Each row is a point. To make a cloud, some directions were put in groups of two or more. Within a group, all points are equally far from the middle, so they leave a hole (a ring in 2 directions, a hollow ball in 3). The other directions are filled evenly. Then the cloud was stretched, turned, moved and blurred a little. Count the holes, and give their numbers of directions, smallest first.
In the rows, zero is written as 128.

Cloud (22 x 3):
[[166 181 106]
 [ 94 107 158]
 [140 108 100]
 [100 158 135]
 [127 169  95]
 [132  89 132]
 [ 78 120 120]
 [158 174 128]
 [115 172 120]
 [190 143 114]
 [115 130  91]
 [160 174 127]
 [ 79 107 126]
 [ 98 145 102]
 [ 91 104 113]
 [168 169  89]
 [167 153  85]
 [182 170 113]
 [180 140 132]
 [118  89 123]
 [ 93 139 103]
 [ 77 109 146]]
Holes: 1 (3)

Cloud, 20 rows:
[[128  83 103]
 [164  56 114]
 [ 98 170 155]
 [116 103  91]
 [ 88 108 158]
 [116  68 146]
 [ 92 114  91]
 [127 159  80]
 [ 72 115 122]
 [157 149 131]
 [186 118 145]
 [105  83 160]
 [129 159 154]
 [132 154  83]
 [119  78 113]
 [113  86 109]
 [139 166 107]
 [150 117  91]
 [152 154 112]
 [161 145 124]]
Holes: 1 (2)

Cloud, 30 rows:
[[ 99 138 119  95]
 [ 70  92 139 126]
 [106 143 125 151]
 [182 165 109 126]
 [ 54  95 145  96]
 [160 134 138 132]
 [107  91 125  85]
 [156 119 123  75]
 [137 110 123 119]
 [145  71 101 122]
 [ 92 145 151  77]
 [157 177 149  76]
 [159 166 162 170]
 [146 157 180 137]
 [167  76 100  91]
 [107 140 140  75]
 [ 70 102 123  65]
 [151 126 103 113]
 [122 171 143 165]
 [110 119 139  82]
 [104 117 141  97]
 [107 169 173 136]
 [132  78  86 137]
 [136 167 164  90]
 [111 123 142  73]
 [114  92  87 107]
 [157 100 120 155]
 [109 120 149 133]
 [ 95 128 158 112]
 [180 126 118  80]]
Holes: 0

Cloud (56 x 6):
[[152 132 129 142  75 177]
 [173 132 126 161 154 116]
 [153 120 140 173 122 131]
 [148 150  96 193 116 142]
 [120  99  88 183 150 161]
 [150 147  56 100 116 181]
 [128 132 152 163 141  63]
 [139 120 102  80 180 192]
 [144  79  52  96 150 149]
 [127 134 172 159 158 136]
 [ 66 161  93 154 129 131]
 [100 130  97  98 165  96]
 [106 181 138 161  86 133]
 [138  75 105 123 129 154]
 [108 110 141 185 121  82]
 [161 146 147 116 117 114]
 [137 154 114 100  75 101]
 [113  89  77 175 140 151]
 [151 125 117 120  88 122]
 [ 97 190  91 114 166 154]
 [141 122 145  79  90 122]
 [166 126 131 165 165 135]
 [151 114 128 194 128 125]
 [143 180 137 109 153  74]
 [124 102 109  73 167 168]
 [132 135  58 131 148 163]
 [ 95 137  92  91 152 144]
 [143 188 152 200 145 110]
 [102 137 102 124 156 217]
 [110 159 143 146 118 114]
 [133 119 157  68 147 141]
 [174 148 147 107 109 146]
 [ 94 176 112 145  86 127]
 [144 142 126 126 109  44]
 [ 77 143  83 166 118 115]
 [139 129 149 105 123 149]
 [115 127 107 117 185 202]
 [131  96  92 145 135 109]
 [ 86  97 158 147 111 133]
 [117  93 142 120 144 162]
 [ 98 113  60 133 155  98]
 [196 129 147 116 168  99]
 [173 150 132 119 124 116]
 [151 161 115 201 139 166]
 [153  99 119 196 145 108]
 [134 134  85  94 113 154]
 [ 97 116  97  56 114 146]
 [155  99 121 210 113 116]
 [119 137 125 115 182 115]
 [126 177 159 184 104 142]
 [120  93 128 147 122 161]
 [127 154  94 159 141 138]
 [120 156  99 121  76 109]
 [121 121 142 166 109 140]
 [ 92 107 129  95 137 144]
 [ 97 118 131 121 134 141]]
Holes: 0

Cloud, 50 rows:
[[163 153 184  91 143  83]
 [123 133 100 148 192 132]
 [ 72 105 134 131 112 119]
 [167  70 120 124 130 111]
 [141 158 118 125  92 143]
 [170  94 145 152 154  99]
 [127 150 170 125 112 152]
 [ 76 109 143 163 114 130]
 [187 125 118  73 171  97]
 [145 152  98 138 185 131]
 [216 107 143 108 155 120]
 [130 134 174 179 168 124]
 [115 114 180 147 102 156]
 [147 152 165  68 180 111]
 [184 134  96 104 132  97]
 [138  65 109 112 124 120]
 [102  82 125 164 129 159]
 [144  92 153 125 177  92]
 [181  71 147 131 156 110]
 [127 153 128  98  96 143]
 [110 179 138 117 106 129]
 [ 75 165 107 112 147 116]
 [151 131 173 177 168 128]
 [141 149 158 181 134 140]
 [193 126 168  68 124 121]
 [159 144 154 176 117 112]
 [ 75  89 129 126 113 127]
 [158 102 105 152  96 128]
 [147 153 181 115 133  83]
 [135  88 161 150  95 112]
 [197 157 130 114 180 114]
 [ 87 110 106  89 118 120]
 [197  89 141 122 171 125]
 [ 90 113 138  82 163 137]
 [115  73 118  84 138 124]
 [123 104 158 166  94 159]
 [ 87 145  91 131 158 107]
 [146 161 145 103 141 147]
 [123 143 158 124  74 135]
 [119  79 137 136 179 148]
 [145 165 151 171 116 131]
 [ 90 159 152 139 149  95]
 [103  95 187 120 105 145]
 [194  92 157 114 124 149]
 [174  84 137 141  82 132]
 [124 148 145  74 163 134]
 [107  59 124 133 116 141]
 [139  93 124 127 155  91]
 [177 162 157  69 163  86]
 [140  66 118  96 141 114]]
Holes: 2 (3, 3)

Cloud (83 x 8):
[[ 92 156 131  58 122 149  85 129]
 [145 160 148  63 141  86 136 153]
 [106  78  92 126  85 117 158  97]
 [144 143 126  70 108  73 105 139]
 [169 153 135  76 103 174 147 165]
 [136  83 133  81 111  88 108 166]
 [125 157 168  82  85 131  86 186]
 [163 142 102 125 149 178 134  82]
 [108  94  83 151  73 132 117 117]
 [135 149 181 121 137  95 131 133]
 [ 86 121 131  97  93 183 135 123]
 [125  97  94 139 182 127 129 104]
 [126 123 146  60 106  88 107  97]
 [104  84 132  95 125 135  89  93]
 [129 151  96 171 182 135 148 122]
 [140 142 154  74  95 173 158  89]
 [101 143  87 106 100 117 119  73]
 [120  74 111 122 158 154 111 111]
 [ 88 135  82 110 102 117 110  86]
 [103 171 127 114  99 167 133 143]
 [ 82  98 134 105  79 107 129 140]
 [103 161 130 135 147 192 138 115]
 [131 154 158 144 155 103 118 116]
 [160 133  69  99 161 126 188 152]
 [ 93 162 144 101 146 165 145 152]
 [139  91 109  99 118 141 201  81]
 [ 89  83  89 134 173 134 159 113]
 [167 112 121 126 114 127 100 112]
 [151 172  76  92 106 137 134  99]
 [154 152 150 125 118  89 100 124]
 [103 148 132  82  97  91  86  99]
 [153 165 106  59 139 121 158 116]
 [ 90  96 134  81 101 127  78 104]
 [ 81 119 148  81  74 155 116 131]
 [149 154  86 140  75 130 148 142]
 [157 150 111 175 119 123 149 141]
 [121 113  82 164 112  90 135 136]
 [104 116 174  84 135 134 111  78]
 [ 81 126 116  91 109 123  92  81]
 [133 174  88 141 127 138  78 141]
 [133  96  66 119 127  81 171 109]
 [172  87 136  76 109 170 175  91]
 [178 115  82 160 111 152 151 156]
 [176 116  96 120 113 176 142 178]
 [174  98 116 121 146 145 186  83]
 [152 109  72 145 111 139 109 169]
 [147 163 123 130 169 164 163  88]
 [123 134  58 147 177 173 143 148]
 [111 166 135 141 104 155  64 129]
 [142  74  97 101  93 105 106 140]
 [177 137 173 103 145 171 145 137]
 [125 119  93 157 124 184 138  76]
 [ 76 136  68 101 137 115 106 158]
 [151 166 151 127  68 136 105 108]
 [108 103 131 109  93  95 156 166]
 [160 166 155 141  99 173 121 104]
 [141 137 144 138 124  85 147 107]
 [144 131 138  65 125 164 188 125]
 [171 171 104 150  94 155 139 124]
 [120 184 152 146 169 132 103 144]
 [104 151 162  76  75 133  98 176]
 [149 156  78 147 112 125  91 134]
 [ 78 141 114 105 132 101 138 100]
 [111 160 125 152 164 183 138 107]
 [ 99 108  82  82  95 136  87 141]
 [101 141  89 101 147  86  88 170]
 [138 130 136  70 115  97 148  74]
 [ 98 110 111 149 105 110 115 183]
 [ 99 132 126 148 135  83 116 115]
 [ 84 137 103 117 106 120 125 181]
 [ 94  82 119  94  61 147 128 146]
 [113 133  68  89 131 136 109 183]
 [135 112 164 119 142 121 182 125]
 [163 147 170 104 158 164 163 117]
 [ 97 117 156 152 142 112 126 121]
 [164 132  73 150  92 129 150 163]
 [127 145 151  59  98  81 108 115]
 [143  88 167  59  66 171 129 125]
 [ 83 168 136 119 164 163 124 159]
 [178 105 150  96 104  90 146 145]
 [106 128 168 100 139 163 156  84]
 [129 157 168  79 117 111 125 196]
 [156  89  98  81 160 136 168  92]]
Holes: 2 (4, 4)

Cloud:
[[132 128  75 182 130 147  85 141 118]
 [122 101 183  96 155 139 178  93 139]
 [ 94 119 122 129 175 153 195 127 137]
 [155 155 152 147 159 102 125 133 189]
 [157 149 163 126  92  92  93 122 136]
 [182 105 169  89 179 154 154 103 119]
 [111  92 116 139 146 152 115  69 176]
 [ 85 139 103 191 108 104 122 155 165]
 [166 134 102 134 162 171 144 103 133]
 [117  99 161  95  86 141  97 158  67]
 [146 110  94 133 164  91  68 121 131]
 [ 77 152 136 174 139 114 184 159 118]
 [152  92  83 101  94 132  87 127 168]
 [ 93 113 144  83  76 151 101 147 120]
 [160 129 136 162 171 150 187 118 124]
 [124  96 175 121 157 152 179  97 135]
 [131 100 176 152 142 169 147 118  66]
 [168 109 142  88 131 132  64  77  80]
 [114  73 131 135 113 180 155 134  90]
 [102 131 155 117 165 131 180  93  68]
 [141  93 153 118  89 157  94 144  51]
 [135 110 165  65 130 103 138  75 163]
 [123 141 131 120  67 120 150 127  58]
 [181  90 147 153 165 139 129 124  91]
 [118 146 131  73  99 115  96 126 100]
 [132 160 142 135 124 156 128 109  59]
 [146 171 116 104 108 104 144 107 172]
 [126 151 134 179 109  87 167 170 158]
 [116  92 138 151 108 112 143 127  57]
 [105 132 156  76 125 101  96 158 126]
 [174 131 170 108 119 123  95  83 146]
 [129 132 176 105 174 124 139 107 188]
 [119 130 176  98 144 161 136 149 144]
 [139 149 119  97 149 119 121  48 117]
 [150 151 128 127  81 108 192 160 140]
 [101 152 146 182 164 110 129  89 107]
 [166 117 154  63 111 154 174 120 118]
 [ 85  82 117 138 131 142  68  85 117]
 [101 113  81 144 152 164 120 120 183]
 [157 174 112 110 136 114 111 111 143]
 [121 167 136 111 113  64 173 127 113]
 [145 138 182  85 154 110 171 110  62]
 [162 134  94 162 160 153  86 116 144]
 [105 105  94 101  90  98 133 107  86]
 [146 149 160 125 123 157 199 131 134]
 [151 128 105  87 137  92  85 159 148]
 [123  82 145 119 196 137 154 123 153]
 [161 100 146 142 180 131 127  88 160]
 [133 106 132 137  74 129 169 120 131]
 [159 111 126 148 129 164  67  73 118]
 [138 142 138 183 154 107 175 164 159]
 [133  87  99 158 100 177 134 133  95]
 [133 173 127 156 100 151 136 134 126]
 [114 114 143  75 103 103  78  84 104]
 [105 113 111 109  80 130 105 178  76]
 [115 105 114 145 164 185 105 141 145]
 [171 123 167 112 120 105 116  77 133]
 [182 110 147  61 102 153 121 120 121]
 [137 140 126  69 121 131 137  64 156]
 [131 132 156 127 199 113 122 139  84]
 [109  79 122 142 120 152 105 191  95]
 [111  69 132  62 114 131  96 163 105]
 [179  90 140  67 121 161  95  98 132]
 [165  88 148 144 121 106 103 125  99]
 [140 136 169  59 127 107 159 152  82]
 [149 154 171 130 115  99  95  87 110]
 [165 120 121 121 154 113 102 170 182]
 [ 65 152 119 136  89  97 165 154 119]
 [165 123  93 116 148 151 124  64 101]
 [131 120 146 147  76  95 117 140 155]
 [ 99 124 136 154  94 154 138  77  99]
 [162 132 118  90 108 145 141  67 125]
 [147 101  85 118 160 149  99 117  63]
 [ 79  97 113 103  95 153 118  81  93]
 [ 90 150 118 179 139 157 148 100 108]
 [144 171 142 170 143  95 124 118 168]
 [104  69 160 108 106 142  81 133 118]
 [132 139 113 154 133 129  94 155 197]
 [116 106 134 105  85 161 103  85 161]
 [109 149 185 157 150 132 173 144  87]
 [112 100 106 117 169 188 137 125 138]
 [131  87 119  82 139 160 111 100  47]
 [ 80 101 122 181 156 137 145 106 132]
 [151 160 154 180 172 102 158 112 112]
 [114 123 164  79 102 154 157 172 136]
 [173  90 119 127 138 100  74 143 119]
 [115 150 152 104 138 125 140 170  78]
 [125  95  99 140  77 154  70 128  83]
 [155 120 181 120  84 151 129 161  95]
 [167 141 158 125 150 127 147 181 161]
 [132 162 173 131 147  83 143  88  94]
 [138 125 125  71 151 166 124  75 150]
 [107 124 141  90  93  96  83  89 102]
 [151  93  88 131 155 156  82 102 175]
 [127 158 110  93 129 134 148 119 188]
 [ 90 151 135  91 104 133 158 137  93]
 [126 142 151  64 132 128 202 118 120]
 [148 172 104 146 127 109 117 123 175]
 [162 110 109  72 117 140  91  67 100]]
Holes: 3 (3, 3, 3)

Cloud, 106 rows:
[[119 136  78 155 140  77 110  91 128]
 [ 79 110 116 119 179 135 168 112 123]
 [143 105 170 155  64 104  91 130  93]
 [195 129  91 131 153 115 115 179 133]
 [183 157 173  97 105 118 153 141 148]
 [191 126  83 142  98 116 146 140  97]
 [ 92 140 115 117 178 113 159  96  85]
 [176 136 120 127 134 152 116 213 132]
 [120 144 161 140 152 123  71 150 160]
 [167 175 124  84 127  86 130 119 131]
 [124  73  96 172  87 127 138 130 119]
 [182 134 153 125 152 154  71 122 143]
 [123 105  60 119 160  95 125 110 116]
 [ 88 133 159 118 113 141 118  72  86]
 [127 169 142 148 170 114 137 135 138]
 [137 155  87 163 135 102 135 135  79]
 [155  88  98 165 110 132  73  73  95]
 [119 131 157 121  53 125 102 110 152]
 [178 154 187 118 165 116 154 133 131]
 [119 149 115 172 140 101  65 142  79]
 [115  99 119 143 120 121  33 105 147]
 [104 123 165  90 118  84 107 133 143]
 [146 153 114 114 163  61 106 116 114]
 [103 134  89  86 134  88 128  86 155]
 [158 171 122 125 154 122 114 120 188]
 [123  74 120 118 124 158 112 140 168]
 [153 123 178 139 144 114 113 113 179]
 [153 158  95 125 153 125 127 121 193]
 [133 125  70 194 145 111  95 106 118]
 [119  88 103  87 145 107 141 134 111]
 [147 175 124 141 161 140 124 185 113]
 [203 154 167 134  89 147 118 158 134]
 [177 123 134 132 101 168 177 168 135]
 [136 139 119 102 146  94  72  80 144]
 [129  83 156 114 112 100 113  86  79]
 [183 106 120 155 150 117  79 189 101]
 [ 95 118 106 133  80 161 152 118 152]
 [124 100 106 197  95 125 115  98 142]
 [138 130  73 180 145 106  91 149  80]
 [183 142 151 143  65  99  93 134 126]
 [169 153 148 134  61 113 109 170  98]
 [132  97  80 132  92 146 179 105 115]
 [ 97  78  91 163  92 171 109 116  91]
 [126 118 138 169 158 156  68 142 159]
 [139 150 133 160 147  75  70 138 114]
 [ 93 133 103 148 158 120 167  89 120]
 [197 107 103 169 105 115  88 103 100]
 [119 146 104 138  81 148 126 159 163]
 [181  91  98 130 125 110 132  94 131]
 [185 103 171 172 138 116  92 146 121]
 [121 138 109 129 104 104  89 163 174]
 [123 160 173 112 119 132 172 149 106]
 [ 87 128 138  98 182  90 132  80 133]
 [111  70 140 144 106 121 109  52 115]
 [160 122  98 193 108 139 122  80 124]
 [126  85 116 133 172 171  97 156 123]
 [150 174 170 129 161 132  85 161 114]
 [102 132 152  91  87 111 104 119 170]
 [148 159 148 118 130 139  60 137 157]
 [102 111 131 183 142 130  78 135 144]
 [179 136 160  96 178 114 123  92 134]
 [150 127 139 117 183 154 126 149  58]
 [160 143 126 137 100 115  42 117 152]
 [199 144 147 169  99 168 114 133 122]
 [150  72 101 152 146 115 146  90 123]
 [123 146 163  59 157  95 151 109 144]
 [147 146 197 110 140 139  95 173 118]
 [164 120 153 142  67 111 147 119  95]
 [180 136 191 116 124 127 105 172 144]
 [144 162 138 109 189  99  81 118 123]
 [129 127 123 113 115  79 117  63 164]
 [119 140  97 165 167 109  75 146  81]
 [167 112 134 152 109 199 117 179 111]
 [136 148 165  92  82 144 107 167  98]
 [ 81 119 138 132 105  85 125 116 100]
 [121 144  88 169 124 119 137  73 125]
 [179 127 160 141 178 107 131  95  97]
 [165  94 136 146 157 119  64  91 102]
 [ 96 123 121 131 131  93  58 126  69]
 [121 127 161 147 127  86  78 129 156]
 [141 136 150 149 146 120  50 136 167]
 [118 172 124 102 117 111 169  89 102]
 [152 144  99 148 105 153 157  97 171]
 [160  92 114 108 165 156 102 153 115]
 [161 103 112 201 136 145  68  93  96]
 [120 144 109 120 129  76 126  86  74]
 [124 136 128 106 152  61 137 113 123]
 [108  92  93 130 107  96 154 130 105]
 [128 142 143 153 175 107 130  73 143]
 [132  87 151 163 159 171  69 116 124]
 [ 88  89 121 158 142 144 146  62 129]
 [154 146 142 108 155  77 140 161 135]
 [148 105 123 165 125 125 171 144  82]
 [184 125 111  90 155 147 131 145 109]
 [193 129 109 180  98 148 117 161  67]
 [156 124  74 117 108 124 103 148  73]
 [167 138  99 113 200 124 123 164 106]
 [ 86 123 115 118  85 166 132 123 156]
 [ 95 141 117 140 111 176 101 143 129]
 [118  66 138 129 155 162 109 117 150]
 [113  82 159 138 110 117  76  73  88]
 [109 142 132 122  66 113  90 136 164]
 [176 108 161 183 126 111  54 127 118]
 [135 160 137 111 178 145 106 168  81]
 [165 103 108 186  84 112  96  99 150]
 [139 145 124  68 121 122 108 147  93]]
Holes: 3 (3, 3, 3)

Cloud, 96 rows:
[[125 115 139  73 179 116 171 143  82]
 [ 87 107  98  90 129 133  59  98  77]
 [ 67 108 133  91 151  71 122  90 159]
 [153  84 100  82 105 146 144 117 103]
 [173 101 116 100 110 163 119 141  90]
 [100 123 114  91 107 113 118 174 140]
 [131  85 129 110 142 109 171 168 144]
 [119 100 119 148 149  77 201 178 144]
 [139 127 133 121 146 138 145  53 119]
 [ 92 115 112 137 169 129 128  64 177]
 [ 74 140 105 115 121  85 172 174 151]
 [101  73  90 113 137 150 129  73 108]
 [ 92 143 117  72  89  92 135  60 134]
 [ 89 136 162 106 128 138  88 115 100]
 [152 138 115 166 124 153 133 159 127]
 [165 102 166  81 128 125  88 122 117]
 [ 84  92  84 105 129 121 161  65  92]
 [110 147 102  92 154 103 149  79 157]
 [168  90 134 138 175 101 149 128 143]
 [114 144 112 103  98  94 143  63 155]
 [146 131 122  64 124 150  71 167 110]
 [151 146 105  93 148 150 197 115 133]
 [167 130 136 139 140 156 101  85 133]
 [ 80 145  92  81 144  91 138  78  97]
 [144  82  98 108 153 133 137  81 159]
 [120 142 129  90 154 101 201 100 175]
 [ 79 135 141  84 144 140 104  62 102]
 [101  95 109 122 130 197  90 122  62]
 [ 92 129 156  98 153 179 100  93 125]
 [119  92 128  98 185 133 159  58 102]
 [ 71  73 113 104 157 130 182 163 101]
 [147  97 115  97 131 118 172 116 151]
 [152 144  86  90 126 116 110 111  93]
 [ 56 119 110 100 137 113 150  86  68]
 [167 160 149 115 130  95 146 113 152]
 [142 114 124 157 115 126 186 142 179]
 [ 71  84 127 105 167 140  97 144  81]
 [140 123 128 152 150 137 148 184 107]
 [146 118 165  87 138  82 103 119 145]
 [129  86 174  73 156 123 131 108 109]
 [136 156  92 121 122 150 152  88 103]
 [130  67 108 122 167 101 171 141 143]
 [120  78 119 156 163  69 226 145 120]
 [142 121  93 155 127 154 138 134  74]
 [100  92  83 134 179 141 123  74 129]
 [110  87 140 144 147 140 166 165  97]
 [143 127 123 129 152 103 155 120  83]
 [ 76 129 149  84 131  63 166 166 146]
 [129 152 115 143 138 174 104  88 160]
 [165 150 137 141 132 153 166 157 149]
 [ 80 148 132  81 137  67 115  76  92]
 [ 72 132  71 127 153 117 152 116  90]
 [ 60 129 145 126 176 113 189 147 129]
 [148  93 153 108 153 143 132 154 106]
 [ 60 137 120 139 153  98 135  74 139]
 [159 125 120 125 160 130  87 120  97]
 [ 96 152 114  95 135 141 126  62 114]
 [125 105  96 138 108  90 125 134 158]
 [ 61 105 102 112 141 155 100 145  47]
 [ 80 145  91 143 124 119 149 171 165]
 [107 101 141 100 117 124 180 152 165]
 [130 126  84 165 123 122 161 165  77]
 [ 77 118 135  56 169  95 144  88 109]
 [ 78 137 119 112 184  84 157  81 113]
 [103 102 117 132 135 108 209 114 176]
 [ 70 131 144 125 164 127 116 151 110]
 [139 137 106  87  86 156 128 140  86]
 [ 89 128 152 104 188 137 157 120 116]
 [ 89 118 133 123 189  91 149 102 120]
 [114 136 104 134 112 133 155 171  56]
 [149  92 126 122 184 144 160 103 175]
 [ 99 133  97 159 146 152  95 176  99]
 [ 83 108 109  96 133 126 108 103 152]
 [109  84 134 124 191 121 134 140 127]
 [103 142 143 119 105 120  98  95 120]
 [ 85 119 117 104 111 168  94 106 135]
 [ 92 109 140 159 164 121 189  86 163]
 [126  80 127  62 184 170 128 109  88]
 [ 95 131 112 113 136 123 116  45 136]
 [158 130  95 148 123 128 142 103 172]
 [105 131 113 133 137 115  80 127 119]
 [105 116 140  54 146  66 122 113 110]
 [124 149 149  97  87 133  99 110 126]
 [113  90 103  66 114 118 130  62 119]
 [ 99  87 123  99 150 148 133  67  91]
 [ 77 116 138 121 153 155 126 117  90]
 [110 101 106  97 129 118 116 117 160]
 [ 98  40 134  99 170 112 137 103 119]
 [162 103 114  86 141 199 127 112 103]
 [119  77 118 113 154  60 192 134 133]
 [165 118 111 113 134 125 109 152 124]
 [117  94 154  84 145 165 137 117  89]
 [142 129 109 151 138 141 131 137  84]
 [ 81 120  92 144 165 132 103 110 120]
 [ 79 102 125 123 177 112 118  66 119]
 [ 89 119 116 195 145 158 138 145 122]]
Holes: 1 (4)

Cloud, 92 rows:
[[ 62 113 129 122 131 160 112 166 128]
 [126 112 142 104 116 147 142  95 144]
 [172 182  90 105 160 108 149 120 116]
 [115 111 136  97  88 161 134 131 182]
 [174 134 151  91 187 143 152 174 122]
 [164 106 105 131 115 125  83  90 110]
 [123 121 135 153 108  83  91 101  71]
 [174 164 134  57 131 127 167  85 162]
 [146 107 138 122 112  93 103  82 100]
 [161 179 132 131 149 102 172 190 113]
 [100 176 140 110  85 137 138  48 103]
 [132 180 123 111 127 141  71  67 174]
 [191 136 117 126 105 129 169 151 166]
 [138 136  77 109 102 153 120  65 126]
 [103  87 157 115 157  97 162 131 128]
 [159 152  89 101 159 133 116 166  94]
 [109 159 119 143  99 199  88  64 163]
 [167 170 113 167 106  49 156  89  67]
 [172  74 136 128 132 123 112 125 159]
 [104 164 108 158 143 159 153 139 154]
 [178 101 172 100 121  95 147 157 128]
 [107 152 133 132  68 154 108 172 139]
 [110 172 121  71 135 155 109 125 160]
 [129 176 117 119 116 139 140  70 132]
 [ 81 127 182 125 154 116 113 109 123]
 [120 171  90  79 149 130 145  54 112]
 [154 175 167  87 168 138 126 147 114]
 [108 170 110  60 146 105 101 124 110]
 [150 151 162 109 144 111 113 134 116]
 [161 147 125 119 127 108 160 131 133]
 [131 177 156 146 125 144 160 124 104]
 [129 130 173 200 117 149 120 166 105]
 [113  90 131 128 138 126 134 147 147]
 [120 108 146 166 155 140 158 105 151]
 [108 181  99 135 125 126 128  67 109]
 [134 194 133 177 157 149 109 141  84]
 [ 72 143 155 132 124 139 148  89 118]
 [179 116 132 159 135 103 133 157  88]
 [ 81 183  86 129 166 182 138 156 118]
 [135 153 122 112  90  87 135  98 145]
 [104 182  92 146 142 135  92  96 110]
 [169 122 150 144  98 103 205 120 147]
 [191 161 158 133  92  85 178  92 114]
 [146 119 124 112 110 105 154 155 117]
 [165 168 157 112  93 133 185 110 144]
 [102 172 155 128 146 157 123 179 152]
 [119 153 179  66 124  89 152  96 132]
 [163 124 133 103  75 123  98  78 175]
 [174 170 165 104 151 143 170 181 120]
 [136 184 103 111 136 148  88  99 113]
 [198 117 147 123 157 123 112 111 117]
 [114 129 131 152 135 122 111 113  98]
 [124 170 174 172 109 147  64 105  95]
 [177  93 159 116 148 111 126 141 158]
 [173 139 179 146 111 102 153 123  93]
 [146 203 107 160  90 110 101  87 123]
 [103  99 134 120 146 185  71 103 125]
 [139 128 132 105 157 114 139 132 105]
 [139  93 190 123 130  98 189 186 127]
 [134 168  96 114 111 150  73 154  98]
 [141 186 175 128 104 129 130 111 123]
 [179 168 145 123 187  66 148 123  93]
 [103 170 122  62 112 139 157  62 127]
 [149 162  99 136 167 135  71 103 138]
 [ 80 196 121  97  94 122 118 113 102]
 [146 141 144 168 108 159 149 142 118]
 [103 181 151 131 117 107 209 151 189]
 [155 155  88  92 134 137 180 158 131]
 [102 124  41 160 126 154 115  77 155]
 [169 172 119 164 117  79 206 129 122]
 [174 155 136 141 153  75 136 180  92]
 [ 84 127 134  79 146 161  58  85 175]
 [ 79 127 146 116 131 158  63 155  97]
 [149 164 192 131 124 141 117 132 100]
 [154 156 169 121 115 125 106  97 119]
 [ 90 131  89 169 160 166 129 133  93]
 [149 155 121 146  82 113 153 145 173]
 [112 117 158  89 127 136  85 115 133]
 [ 93 143  98 144 172 106 136 115 110]
 [ 83 115 129 137 137 100 156  75 155]
 [138 109 137 139 131 152 115 110 112]
 [ 81 147 149 110  74 125 144 120 172]
 [ 95 120 107 138  92 181  92  54 118]
 [140 179 161 114 125 104 134 123  65]
 [ 91 181  96 125 156 167  83  89 105]
 [ 83 135 107 161 111 148 126 107 174]
 [129  98 108  74 178 130 111 138 136]
 [123 114 133 139 141 137 180 131 122]
 [ 78 139 136 107 105 141 133 124 196]
 [132 167  72 166 123 149  86 101  87]
 [162 133 164 138  96 157  88  96 110]
 [143 117 169  97 113 104 124 105 162]]
Holes: 0
